Rows are points. Each copy is the shape, with its points in the same order, turned, moved and blurred by noise. Some copies are also mirrored. Which?

Shape (7 x 2):
[[-25 -22]
 [-15  43]
 [-23 -27]
 [ 56  32]
 [ 11  -2]
 [-45 -53]
 [-44  37]]
Copy 1 (7 x 2):
[[-38  10]
 [-32 -56]
 [-32  13]
 [ 40 -53]
 [  3 -15]
 [-51  45]
 [-60 -46]]
Copy 1 is: mirrored
Copy 2, 7 rows:
[[-12 -23]
 [ 53 -14]
 [-14 -13]
 [ 47  56]
 [ 10   3]
 [-43 -42]
 [ 41 -46]]
Copy 2 is: mirrored

Shape, 6 rows:
[[ 25 -27]
 [-18  34]
 [ 21 -53]
 [ 20  31]
 [-20   5]
 [-26 -22]]
Copy 1, 6 rows:
[[  0  32]
 [ 36 -36]
 [-27  46]
 [ 48   4]
 [  5 -22]
 [-19  -9]]
Copy 1 is: mirrored
Copy 2 (6 x 2):
[[-32 -14]
 [ 34  17]
 [-60  -4]
 [ 23 -22]
 [  7  26]
 [-21  34]]
Copy 2 is: only turned

Shape, 8 rows:
[[-16  28 -39]
 [-49  -2 -21]
 [ 11  17 -21]
 [ -9   1  -3]
 [ -4   7   7]
 [ 45 -21 -28]
 [ 41  57  15]
 [  0 -24  50]]
Copy 1, 8 rows:
[[  5  26 -39]
 [ 26 -13 -58]
 [ -5  31 -11]
 [ 10  -3 -19]
 [ 20  -3   5]
 [-47  10   4]
 [ 23  57  39]
 [ 22 -45  30]]
Copy 1 is: mirrored
Copy 2 (8 x 3):
[[-35 -22 -14]
 [-26  12 -50]
 [-12  -8  17]
 [ -5  17  -9]
 [  9  12  -9]
 [-24  30  47]
 [ 35 -42  34]
 [ 46  56  -2]]
Copy 2 is: only turned
Copy 3:
[[ 16  -7  48]
 [  3 -44  27]
 [ -4  15  31]
 [-10  -4  11]
 [ -8  -1   6]
 [-54  36  33]
 [ 24  60   6]
 [-28  -3 -43]]
Copy 3 is: only turned

Shape (7 x 3):
[[ -4  -6   0]
 [-16  -1  -7]
 [-14  26   1]
 [-23  -6 -37]
 [ 59  -4   4]
 [-24  -3 -13]
 [-19   1  -3]]
Copy 1:
[[  8   0   5]
 [ 20  -4  11]
 [ 37  12  -2]
 [ 29  -9  41]
 [-37  43   5]
 [ 26 -12  18]
 [ 25  -6   8]]
Copy 1 is: only turned
Copy 2:
[[  4   0   1]
 [ -9   1  -3]
 [-18 -25  -2]
 [-20  18 -29]
 [ 60 -27 -15]
 [-18   8  -7]
 [-13   0   0]]
Copy 2 is: mirrored
Copy 3, 7 rows:
[[  4  -2   1]
 [ 12  10  -4]
 [ -7  29   0]
 [ 40  18   7]
 [-25 -34  47]
 [ 22  14  -5]
 [  8  14  -7]]
Copy 3 is: only turned

Shape:
[[ 14  53 -23  17]
 [-14   9  -4  19]
 [  5  15  -7  -6]
 [ 21  -3   0  25]
 [-12  39   9   8]
 [ 25  -6   2  -2]
 [-10 -41 -33 -36]
 [-22   8  -6 -35]
 [  6  12  -8 -10]
 [  5 -26   2   5]]
Copy 1 (10 x 4):
[[ -6 -31  56   5]
 [ -6 -25   5  14]
 [  4  -7  22  -5]
 [  6 -36   6 -22]
 [-30 -17  25  11]
 [ 12 -14   8 -27]
 [ 52  18 -17   6]
 [  1  27   7  13]
 [  7  -1  22  -4]
 [ 17 -16 -17 -16]]
Copy 1 is: only turned
Copy 2, 10 rows:
[[ -2  51  24   9]
 [-11  12  -6 -16]
 [  2   6  -2  15]
 [ 19  -1  19 -13]
 [-29  19  21   5]
 [ 24  -9   8   8]
 [ 35  -9 -60  19]
 [ -8  -4 -29  35]
 [ 11   9  -3  19]
 [ 19 -22  -6  -8]]
Copy 2 is: mirrored
Copy 3, 10 rows:
[[ 21  -3  56 -24]
 [  4  14   4 -19]
 [ -2  -6  20  -6]
 [ 23  24  17  16]
 [ 20 -11  12 -30]
 [  9   2  16  26]
 [-59  13  -5  20]
 [-27 -20  -9 -12]
 [ -4  -9  18   1]
 [ -2  22  -9  22]]
Copy 3 is: mirrored
